Each row is a point. The points of each table are mixes of a few directions, plus a little noise. Count the directions of each table, and those that both share. Where both have some left over, give the other angles between the two spaces (their principal angles), to ten degrees, smallest first.
In the rows, 128 means zero.

First (4 x 2)
[[100  73]
 [130 131]
 [131 133]
 [151 175]]
Second (4 x 2)
[[ 98  69]
 [133 139]
 [148 168]
 [132 138]]
Directions: first 1, second 1, shared 1

First (5 x 4)
[[148  78 136 123]
 [167 121 158 140]
 [103 132  84  75]
 [ 86 168 112 141]
 [138 141 152 160]]
Second (6 x 4)
[[138 121 137 134]
 [122 209 118 108]
 [129  79 118 113]
 [152 112 142 128]
 [ 91  68 120 161]
 [136 179 133 123]]
Directions: first 3, second 3, shared 3

First (7 x 9)
[[119 187 148  34 108 117 163 108 124]
 [141 115 119 107 134 149 124 112 108]
 [144 140 123  42 126 156 141  91  94]
 [117 134 135 159 125 109 127 146 147]
 [134 121 124 123 131 137 126 122 121]
 [126  94 121 209 139 122 105 153 144]
 [116 106 128 221 134 106 109 164 159]]
Second (8 x 9)
[[133  70 131 208 147 151 154 157 149]
 [124 163 127  79 115 112 117 114 113]
 [148 118 117 132 158 149  80  87 171]
 [139 187 114  38 133 120  56  58 141]
 [121 135 132 122 116 119 144 142 113]
 [122  94 136 179 127 134 166 165 123]
 [116 121 136 141 113 120 163 159 106]
 [120 133 132 125 116 119 147 143 111]]
Directions: first 2, second 2, shared 0; angles 30, 70

First (11 x 12)
[[148  87 138 117 128 112  96  84 117 132 145 147]
 [109 167 118 137 129 142 160 167 139 123 114 110]
 [ 77 230 103 154 128 166 212 235 158 118  91  79]
 [ 94 201 111 147 127 155 188 204 149 121 102  92]
 [136 110 133 125 128 121 113 108 122 130 136 137]
 [117 152 124 133 128 135 147 152 134 125 119 117]
 [144  96 135 121 129 115 100  95 118 132 139 143]
 [165  52 145 108 129 100  64  47 106 135 155 165]
 [149  85 136 118 129 113  94  85 117 131 144 147]
 [126 132 126 129 127 129 131 133 127 128 126 125]
 [142  99 137 120 128 117 101  96 120 132 138 144]]
Second (11 x 12)
[[161 122 133 112 120 119 115  96 109 146 105 132]
 [118 131 129 150 126 150 140 115 146 143 131 103]
 [ 83 137 124 172 134 165 156 143 170 130 154  93]
 [ 87 136 123 155 136 147 147 160 156 113 156 115]
 [ 85 136 120 139 141 129 141 184 146  93 162 137]
 [116 131 129 152 127 152 141 114 148 144 131 101]
 [242 105 140  33 110  51  64  69  34 142  57 194]
 [140 126 132 135 122 139 129  99 130 150 116 111]
 [126 128 127 122 130 120 126 140 124 118 131 138]
 [166 121 134 110 119 118 113  89 106 149 100 131]
 [ 84 136 119 129 144 117 137 200 139  79 166 152]]
Directions: first 1, second 2, shared 0; angles 50

First (11 x 20)
[[136 119 137 145 121  97 132 132 139 125 113 131 133 123 156 111 114 129
  128 113]
 [144 129 168  93  86 106 195 167 174 168  73 138  94 145 131  95 205 132
  116 174]
 [127 133 104 135 144 124  93  96  87  81 166 109 130 106 136 156  83 123
  149 122]
 [119 131  80 175 166 100  73  79  75  55 182 109 142  99 152 156  52 117
  150  86]
 [142 115 161 123 104 112 147 150 158 155  91 138 134 131 151 102 131 135
  122 128]
 [138 131 120  91 133 167  65  86  65  81 179  94 143  93 129 182  46 133
  167 145]
 [126 146 104 107 136 132 116 100  85  83 165 103 103 112 116 163 126 121
  150 160]
 [112 127 116 128 150 186  96 123 118 145 151 134 156 137  94 146 109 132
  121 110]
 [116 128 140 131 125 150 165 164 174 187  96 155 127 163  97 101 193 131
   95 126]
 [114 128 125 158 134 116 165 155 169 164 101 154 122 157 114  95 186 124
   97 111]
 [134 122 153 123 109 120 161 156 165 165  91 143 124 143 132 100 163 132
  113 134]]
Second (11 x 20)
[[ 77 104 176  79  68 163 197 133 104 122 142  93 112 125 167 126 189 103
  154 162]
 [167 183 118 137 149 154 108 183 153 107 104 179 148 136  57 104  94 139
  101 133]
 [ 85 205 130 125 152 185  54 150 115  62 109 169 149 108  95 102  94 131
  106 138]
 [187 119 100 131 158  91 125 106 139 184 140 128  94 138 122 163 149 141
  115 147]
 [ 59 108 141 122 114 133 126  91  97 111 149  97 118 111 190 133 153 110
  144 124]
 [163 104 102 173 147  88 169 132 150 167 142 137 120 153 127 130 152 123
  112 100]
 [175 196 126 135 147 157  98 171 114  68 138 173 146 110 105 118  62 125
  111 144]
 [178 116 117 115 139  99 117 103 123 154 142 114 105 123 142 162 119 140
  134 151]
 [136  71 137 138 103  93 150 108 122 129 138  91 145 122 167 133  94 127
  161  93]
 [ 94  92 119 152 125 110 137 124 162 160  95 120 148 154 103 105 150 138
  128  79]
 [ 90 106 140 101 110 134 126 111 131 143 110 105 126 130 128 127 153 134
  142 132]]
Directions: first 4, second 6, shared 2; angles 50, 60

First (9 x 32)
[[ 58 117 103  72 118 132 143 173  53  81 150  70 135 153 157 132 140  93
  133 100 141  59 147 109 202  42 142 181  81 145  99 175]
 [109 111 134 116 132 120 144 140 106 127 141  74 102 118 170 145 122 126
  136 151 163 114 183 114 151 102 141 144 132 140  79 130]
 [ 93 130 116 110 121 137 142 143 109 114 140 113 135 134 129 121 145 111
  123 106 124 110 121 124 146  96 135 148 113 118 125 139]
 [140 137 128 141 128 133 125 119 149 138 122 155 136 126 109 119 131 131
  124 120 112 147 106 136 107 147 123 115 133 117 149 117]
 [194 132 136 153 135 119  84  94 161 134  95 190 143 136  97 132  97 154
  135 147 109 151  95 140 105 187 101  93 137 150 172 125]
 [ 68 108 125  98 126 126 166 160  79 115 158  40 101 120 186 142 140 110
  132 138 171  94 195 109 171  64 153 166 121 130  59 135]
 [140 144 133 153 126 135 137 112 169 155 125 159 132 115 104 113 144 135
  119 120 111 166 102 140  82 158 130 108 147  97 144  98]
 [174 136 134 152 130 126  99 103 161 138 104 182 140 132  97 124 111 143
  129 132 107 153  92 142 102 176 109 101 135 134 166 121]
 [170 136 139 157 135 126 110 102 167 150 113 171 131 120 106 127 118 145
  129 140 116 163 106 140  91 177 118  98 148 123 153 109]]
Second (9 x 32)
[[144 177 162 132 113 131 183 140 136 127 168 142 135 140 148 124 175 101
  120 101 134 148  88 138  97 118 151 150 153  47 125 153]
 [145 106 116 128 136 130  93 121 133 130 105 132 132 126 123 142 104 139
  139 134 125 114 147 126 145 142 111 116 120 164 133 120]
 [122 123 135 122 118 139 131 129 125 112 116 120 161 102 119 137 127 123
  127 122 110 148 135 131 129 127 135 124 127 135 114 115]
 [154 116 118 127 122 114  96 128 129 129  92 121 151 115 118 168 110 145
  139 149 129  81 151 134 136 149 104 139 114 163 126 115]
 [120 112  88 137 149  82  90 126 119 168 117 120  56 168 126 124 104 167
  130 183 171  39 145 118 137 136  91 144 102 171 156 134]
 [145 128 126 139 159 146 122 117 147 146 166 164  69 178 153  86 124 118
  133  99 142 157 106 117 136 126 130 100 147 107 158 159]
 [114  93 112 120 126 133  94 121 119 114  88 110 156  95 106 144  98 143
  132 144 109 126 161 125 149 135 118 114 110 188 116  99]
 [161 105 128 128 141 158  94 114 146 119 114 149 145 125 131 134 103 122
  144 101 110 158 139 126 151 143 122  94 136 152 133 126]
 [ 47 193 169 121  88 120 249 155  98 107 184  94 148 103 127  93 208  93
   86 121 123 181  80 135  72  76 189 172 145  26  92 132]]
Directions: first 3, second 4, shared 0; angles 30, 60, 90

First (10 x 32)
[[128 112 128 126 122 136 120 105 131 165 122 143  95 136 153  92 104 102
  120  95 148 139 121 113 116 123 119 139 133 116 130 136]
 [126 102 123 119 144 147 126 124 123 154 132 154  71 142 139  85 114 105
  112 110 150 146  98 130 111 111 137 130 129 112 117 135]
 [ 94 114 133 106 153 179 155 142 142 141 142 121 127 131 122 148 131  96
  115 148 125 134 101 115 171 152 143 108 123 125 138 144]
 [147 127 138 144  77 112 121  92 158 122 124 123 135 121 153 101 135 132
  161 113 121 128 158 101 112 139 102 167 114 163 124  91]
 [132 175 119 108 119  90 104 141 128 108 118 147 178 127 115 161 147 122
  111 137 118 126 161 110 149 135 102 116 127 123 135 137]
 [143 136 120 138 144 124 144 159 117  80 143 119 130 119  95 144 161 166
  137 168 109 131 114 155 129 111 148 117 120 139 106 113]
 [101 132 150 128 120 130 124 134 131 103 127 100 179 122 120 178 138 150
  151 142 108 100 146 135 139 157 125 128 120 159 147 104]
 [161 121 126 165  91 106 130  83 134 161 110 109 117 118 159  86  93 137
  147  94 140 125 151 122 100 118 121 156 145 123 130 130]
 [102 123 138 119 151 135 114 140 106 135 122 126 135 137 123 153 112 129
  118 121 133 112 118 149 122 132 136 112 137 117 142 137]
 [143 141 106 127 158 122 139 158 110 110 138 138 112 126 100 132 144 140
  109 155 128 141 107 147 135 102 148 104 134 106 111 148]]
Second (9 x 32)
[[153 131 110 133 146 127 145 124 118 120 188 138 137 141 147 137 130 111
  141 136 132 150 112 138 135 166 107 118 109  97 110 152]
 [128 122 156 143 115 116  94 118 113 131  81 102 140 131 154 146 149 145
  137  88 141  93 153 127 117 133 146 119 133 145 144  95]
 [114 124 141 128 115 128 114 128 132 131  87 119 124 123 121 124 130 139
  121 118 127 111 139 123 121 106 143 132 139 149 139 110]
 [117 135 113 113 133 138 150 139 145 130 146 148 115 118  97 111 109 121
  114 160 115 149 116 124 137 110 122 140 133 125 124 147]
 [130 109 133 142 115 130 112 118 119 118  98 112 128 141 151 128 141 133
  138  97 135 109 129 132 112 120 134 117 120 144 125 108]
 [123 112 144 141 110 126 103 120 120 124  77 106 129 134 145 131 142 141
  133  94 135  99 140 128 112 113 144 121 130 152 135  99]
 [126 110 116 132 119 139 133 125 130 114 121 129 117 138 131 113 127 123
  130 122 125 129 113 132 116 109 125 124 118 138 116 127]
 [107 148 143 111 128 123 126 140 143 148 107 133 125 103  93 127 116 139
  108 150 120 126 146 115 141 112 142 147 154 136 150 125]
 [154 161  96 111 171 125 175 139 131 134 249 166 137 123 114 135 108 100
  128 187 121 186 105 134 162 183  92 134 117  67 110 188]]
Directions: first 6, second 3, shared 0; angles 40, 50, 90

First (11 x 32)
[[100 145 133 138 124  88 127 119 162 165 159 122  84 126  78 102 105 119
  144 123 153  95 106 119  96  95 146  98 175 136 107 152]
 [ 93 141 136 125 146 120 140 127 135 139 135  82 129 129 102 132 128 130
  176 102 133 112 158 135 120 105 115 105 126 159 125 159]
 [105 109 146 125 136 111 134  62  95 169 137 144 136 155 121 112 133  85
  186 120 136 136 123 111 147 116 176 103 170  87 108 184]
 [178 178 108 155 139 102  94 110 210  80  89 158 169 173 160 103 143  94
  114 174 144 183 126 140 162 180 177 144  44 113 203 114]
 [152  86 130 113 117 163 108 110  93 138 101 204 162 162 198 165 142 108
  113 154 106 161 108  87 147 204 167 143 113  64 130 123]
 [168 130 111 145 124 142 137 124  87 112 140 150  86  86 109 100 138 137
   80 132 133 144 119 156 182 106 113 132 180 107 103 115]
 [ 85 125 139 118 138 132 132 136 137 158 138 107 125 140 113 157 120 134
  174 106 125  97 150 110 104 132 124  99 133 145 114 165]
 [102 132 142 121 117  77 145 125 139 127 141  71 138 110 100  86 111 129
  135 120 139 103 108 145  74  50 107 152 129 170 134 103]
 [140 124 126 134 114 107 131 126 123 129 142 135 107 107 114  95 118 128
   94 137 139 123  94 135 118  96 125 143 157 126 118 104]
 [129 118 123 104 139 204 125 204 122  84  88 102 173 126 186 218 147 181
  119 115  84 132 190 124 123 198  68 150  37 168 155  94]
 [150 122 116 128 119 158 133 166 104 108 133 132 102  86 125 139 129 162
   75 127 118 124 129 142 138 125  85 142 147 137 111  94]]
Second (8 x 32)
[[136  87 156 152 106 173 127 146  65 143 106 177 159  86 153 151 138 136
  116 139  98 170 115  98 158 114 143 151 199  44  84 135]
 [122 144 131 107 146  72 156 114 162  97 134  77 167 171 127  90 157  99
  148 124 117 141 167 166 107 129 131 120  60 175 180 124]
 [125  86 101 123 122 148 101 146  83 151 132 173 135 171 146 136 117 146
  171 138 142  82 139 126 145 143 133 103 130 122 109 148]
 [132  67 138 121 118 196 140 118  46 143 139 149 127 104 156 192 132 148
  113 120 101 136 107 120 152 154 100 157 172  93  78 136]
 [132 163  99 153 142 121 112 147 193 123 156 115  96 144  90 132 114 146
  143 134 160  95 133 162 137 135 115 105 113 168 138 156]
 [139 193 123 169 144 135 129 142 208 108 144  95  82  92  82 142 120 146
  102 125 147 139 125 153 147 130 106 127 135 152 130 145]
 [117 123 133 130 114  78 134 113 166 135 153 112 143 156 119 103 118 111
  137 145 137 115  94 144  81 112 138 139 115 145 142 126]
 [120 161 141  64 138  99 123  96  94 124  58 134 115  94 155  75 128  97
   88  99 122 152 145  53  97 109 152 123 100 129 160  50]]
Directions: first 6, second 6, shared 2; angles 30, 60, 60, 80

First (8 x 32)
[[249 147 188 138 149 216  85 171  83  88   8 143 121 146 198 133 139 240
  104 122 115 196  97 246 213 166 116 147 163 206 100  89]
 [143 130 135 130 133 138 122 134 122 123 114 129 127 130 135 129 130 142
  127 128 127 136 125 142 139 133 127 131 131 137 125 124]
 [ 99 123 113 125 123 107 139 119 140 139 156 123 129 124 113 128 125 101
  133 129 131 112 136 100 108 118 132 124 120 110 135 137]
 [ 84 120 105 124 118  96 145 113 144 143 172 123 130 122 105 126 124  88
  135 130 133 103 139  86  98 114 131 122 115 100 138 142]
 [103 124 115 127 123 110 138 119 137 136 152 126 130 125 114 127 126 105
  133 130 132 113 136 105 110 120 130 125 121 112 134 136]
 [189 137 161 133 139 173 104 150 104 107  68 135 125 138 163 131 133 186
  116 124 121 164 112 187 172 149 122 137 145 169 113 108]
 [ 87 122 108 126 121  99 142 115 144 141 168 124 130 121 105 125 124  90
  136 129 133 104 138  90  99 115 132 122 117 102 137 141]
 [ 67 119  97 124 116  83 150 106 152 149 190 121 130 118  93 125 123  72
  139 131 135  93 144  70  85 110 135 119 110  88 141 148]]
Second (9 x 32)
[[148 156  95 118 124 109 108 145 147 123 197 127 105 207 112 105  89 143
  131  93 134 157 103  62 176 118  98 158 124  93 172 122]
 [196 176 173 115 142 114  79 177 144 158 157 156  68 230 163  94  89 199
  161 114 143 181 130 140 199 128 109 175 125 105 174 143]
 [206 154 125 126 142 197  75 189 108 105  82 111 148 180 115 144  83 159
  125  91 126 191  67 140 223 143  85 135 177 119 102  91]
 [ 92  95 102 141 114 125 173  72 115  90 117 125 143  63 137 132 178 120
   86 142 111  92 137 129  75 132 152 114 108 180 124 118]
 [107 115 125 131 128 135 136 124 124 132 111 119 149  96 113 144 133  99
  130 136 127 113 130 133 108 127 134 109 135 124 104 128]
 [116 122 123 131 125 121 139 115 128 124 133 129 128 118 130 127 137 124
  123 132 127 118 134 125 114 127 134 127 121 134 132 130]
 [ 97 113 153 130 130 115 142 118 130 154 112 131 132  87 131 138 145 102
  143 155 133 101 159 155  84 126 151 110 122 127 111 148]
 [108 114 169 132 132 114 145 112 126 152 102 142 120  85 153 131 157 125
  140 163 131 102 169 177  82 131 159 116 114 147 116 150]
 [ 82 106  87 132 117 122 155  99 128 113 142 111 157  89  97 140 140  81
  112 127 122  98 124  91  90 121 132 109 124 124 118 121]]
Directions: first 1, second 4, shared 1

First (8 x 32)
[[139 130 111 151 119 124 137 120 117 130 137 126 136 122 109 131 109 135
  117 138 115 129 117 127 132 126 124 142 136 144 126 117]
 [138 137 104 140 120 126 138 120 126 134 142 132 133 130 116 133 115 124
  141 133 124 128 121 135 136 120 126 150 138 136 134 129]
 [ 92 104 207  64 135 130  94 186 103  85  95  75 107 135 137 126 111 109
   36 113 141 152 171  82 130 226 137  55 173 103 102 131]
 [137 128 116 151 123 125 135 118 121 131 133 129 136 120 115 129 117 140
  119 136 116 126 117 128 127 119 124 137 125 143 125 116]
 [148 156  66 141 125 131 152  94 162 164 158 173 133 142 138 132 152 114
  236 128 139 112 110 171 137  58 128 190 109 123 161 154]
 [133 127 120 149 134 128 132 109 140 140 125 147 133 119 135 123 149 145
  148 130 124 116 115 140 115  92 125 134  93 134 130 121]
 [110 122 156 102 153 136 113 127 161 135 106 149 115 131 174 116 188 130
  169 110 150 115 138 140 107 100 134 104  79 100 134 144]
 [126 120 143 126 115 123 123 149  95 106 127  93 130 125 100 134  83 126
   58 135 115 145 136 101 139 183 127 112 172 140 111 114]]
Second (10 x 32)
[[125 108 148 149 143 115 112 138  82 120 139 131 111 108  97 103  99 136
   34 130 103 133 142  98 133 136 105 126 126 136 100  76]
 [103 134 139 143 130 116 132 117  76 163 166 116  91 131 103  93  66 133
   56 122 121 143 161  94 168 164 104 155 173 131 110  78]
 [143 104 139 134 139 126 113 146 125  95 108 140 141 108 117 132 148 131
  100 133 110 120 114 126 101 109 126 106  93 132 116 120]
 [132 154 102 101 110 144 146 116 188 134 112 125 152 151 171 161 170 118
  249 126 161 119 108 168 120 115 158 129 127 117 163 195]
 [130 154 103 104 110 142 146 114 179 140 119 124 144 152 165 155 157 120
  233 125 158 122 114 161 127 121 153 133 134 118 160 185]
 [151 122 119 114 128 139 124 138 171  95  94 139 161 123 148 159 182 124
  188 134 133 114  98 158  92  95 148 104  87 125 143 171]
 [120 145 118 119 117 133 140 115 140 149 137 121 125 144 141 132 123 126
  167 124 142 131 132 135 140 136 135 139 148 124 140 145]
 [109 140 130 133 125 122 134 115 101 159 156 117 104 138 118 107  89 129
  101 122 130 140 149 110 158 154 116 149 165 129 122 104]
 [126 113 143 142 139 118 116 137  97 121 135 131 116 114 107 110 110 134
   63 129 109 131 135 107 128 133 110 125 126 134 108  92]
 [139 108 140 137 140 125 114 143 118 104 117 137 133 111 114 127 136 132
   90 132 111 123 122 121 110 116 122 113 103 134 115 113]]
Directions: first 3, second 2, shared 0; angles 30, 50

First (8 x 32)
[[105 126 125  52 110 142 140 135 105 132 159 165 117 126 179 189  60 121
  141  97 103 168 171 120 137 136 118 105 117 101 141 165]
 [137 158 115 161 158 100 153 118 117 124 105 123 108 135  85 110 178 138
  139 151 158 134 136 117 131  95 117 124 142 137 120 146]
 [121 130 118 127 147 120 112 122 121 143 120 120 158 133 116 121 134  98
  120 124 137 127 124 142 130 130 145 142 137 145 130 120]
 [158  98 172 114 119 169 127 123 186 159 111  82 125 118 134 139 142 109
   99 193  71  87 103 110 146 156 139 166 156  96 124  90]
 [131 142  89 160 153  83 124 143 127 106 121 152  99 139  79 102 152 168
  141 105 149 124 128 147 101 129 112 128 108 148 116 118]
 [157 110 147 113 121 146 135 128 169 143 128 112  91 127 126 141 137 128
  116 166  74 103 133 107 137 151 124 151 137  86 121 109]
 [123 125  96 202 106 110  79 107  76 105 191 138 136 146 138  51 132  84
  129  36 139 123 151 132 109 114 151 122  92 116 132 124]
 [ 87 136 164  97 107 152 154 147 122 115  87 129 195  95 165 169  92 178
  139 152 190 159  79 153 131 114 115  83 138 192 140 148]]
Second (8 x 32)
[[186  97 110 120 131 155 133 137 249 132 110  74 120 140 146 175 116 189
   91 173 102 141 111 151  90 136 125 158 122 165  40 115]
 [162 111 122 134 109 150 126 125 200 121 122 101 116 127 143 144 131 173
  104 158 113 134 112 138 108 127 109 141 130 134  81 128]
 [107 144 134 132 124 118 132 123  91 122 129 166 121 114 114 112 137 123
  142 125 140 113 134 121 148 117 115 120 126 108 168 134]
 [107 115 145 151  89 148  87 111  74 127 167  61 154 132 177  74 140  52
  118  80 119 166 116  99 123 141 145  96 161  94 128 156]
 [123 127 120 105 186 104 139 148 101 155 120 119 150 158 115 154  98  88
  142 109 129 134 156 133 129 144 180 135 112 170 124 105]
 [ 90 160 136 129 131 104 141 124  60 119 126 200 120 107  94 108 139 121
  158 119 153  98 139 119 161 110 114 118 121 105 199 132]
 [150 130 117 118 139 122 152 136 183 124 103 169 106 119 101 161 127 195
  127 170 131 103 128 149 127 117 104 149 110 141 119 114]
 [ 99 137 139 138 116 123 115 118  62 125 147 130 138 124 135  93 137  82
  139  96 136 133 132 110 144 129 133 107 139 102 166 144]]
Directions: first 6, second 3, shared 0; angles 30, 40, 60

First (8 x 32)
[[142  94  74 106 155 103 133 249 147 148 148 173  93 122  89 110 153 114
  141 170 145 133 151 114  64 190 120 173 125 153  92 179]
 [104 122 115 113 145 116 103 102 128 135 108 121 123 125 131 132 115 106
  119 126 118 108 136 121 145  95 138 118 127 100 142 121]
 [120 139 125 133 131 119 117 100 122 134 106 107 127 133 136 124 130 135
  125 112 137 119 125 120 145  97 136 110 137 130 134 105]
 [145 126 139 134 117 140 147 152 129 121 151 142 133 129 122 130 133 137
  136 134 125 143 127 135 110 160 119 142 123 143 121 143]
 [112 134 156 128 123 142 118  63 119 116 124 115 147 129 144 145 103 115
  120 110  99 119 126 136 158  96 132 110 121  95 158 114]
 [129 139 145 141 130 130 125  88 111 128 123 113 140 141 132 131 127 138
  134  94 116 122 135 116 135 106 132 111 130 136 153 109]
 [122 133 125 126 118 129 127 127 139 125 119 122 126 118 138 127 126 127
  119 144 141 131 113 141 143 123 128 127 132 116 114 124]
 [150 139 144 145 104 144 154 146 131 118 144 129 134 128 131 125 139 152
  133 134 143 150 111 142 121 157 118 135 131 151 109 129]]
Second (10 x 32)
[[148 104 170 142 113 136 153  88 121 110 134 130 171 106 138 147 104 140
  123 108 100 127 142 145 120 133 118 142 136 108 131 113]
 [ 98 163  66 107 151 115  91 186 138 154 118 126  65 158 112 100 161 110
  134 159 170 129 108 104 140 121 142 109 117 156 122 150]
 [149 108 182 146 109 144 156  76 116 106 142 129 177 112 140 151 102 142
  126  99  92 129 142 145 122 133 117 138 132 110 141 113]
 [143  95 139 132 122 117 146 120 134 121 117 132 155  95 135 136 114 135
  117 128 122 123 141 142 115 133 121 150 145 106 108 115]
 [142 100 144 133 121 122 145 115 131 120 122 131 155 101 135 137 113 135
  119 124 119 124 140 141 117 132 122 146 142 109 115 116]
 [113 153 109 121 136 132 111 144 127 137 132 126 100 152 121 117 143 121
  136 134 139 131 116 115 138 124 135 112 116 146 138 140]
 [114 137  87 114 142 113 110 168 139 145 115 129  94 135 120 111 146 118
  127 151 156 125 120 117 130 125 136 124 128 138 113 138]
 [137 128 162 139 117 144 140  96 117 116 142 127 151 130 133 141 116 135
  132 108 105 131 132 134 129 130 124 126 123 125 146 122]
 [101 158  67 107 150 114  93 185 139 153 117 126  68 154 113 102 160 112
  133 159 168 128 109 105 139 121 142 111 119 154 119 148]
 [133 133 155 137 120 143 135 101 117 118 141 127 143 135 132 137 120 133
  133 111 109 132 129 131 131 129 125 123 122 128 146 125]]
Directions: first 4, second 2, shared 1; angles 70
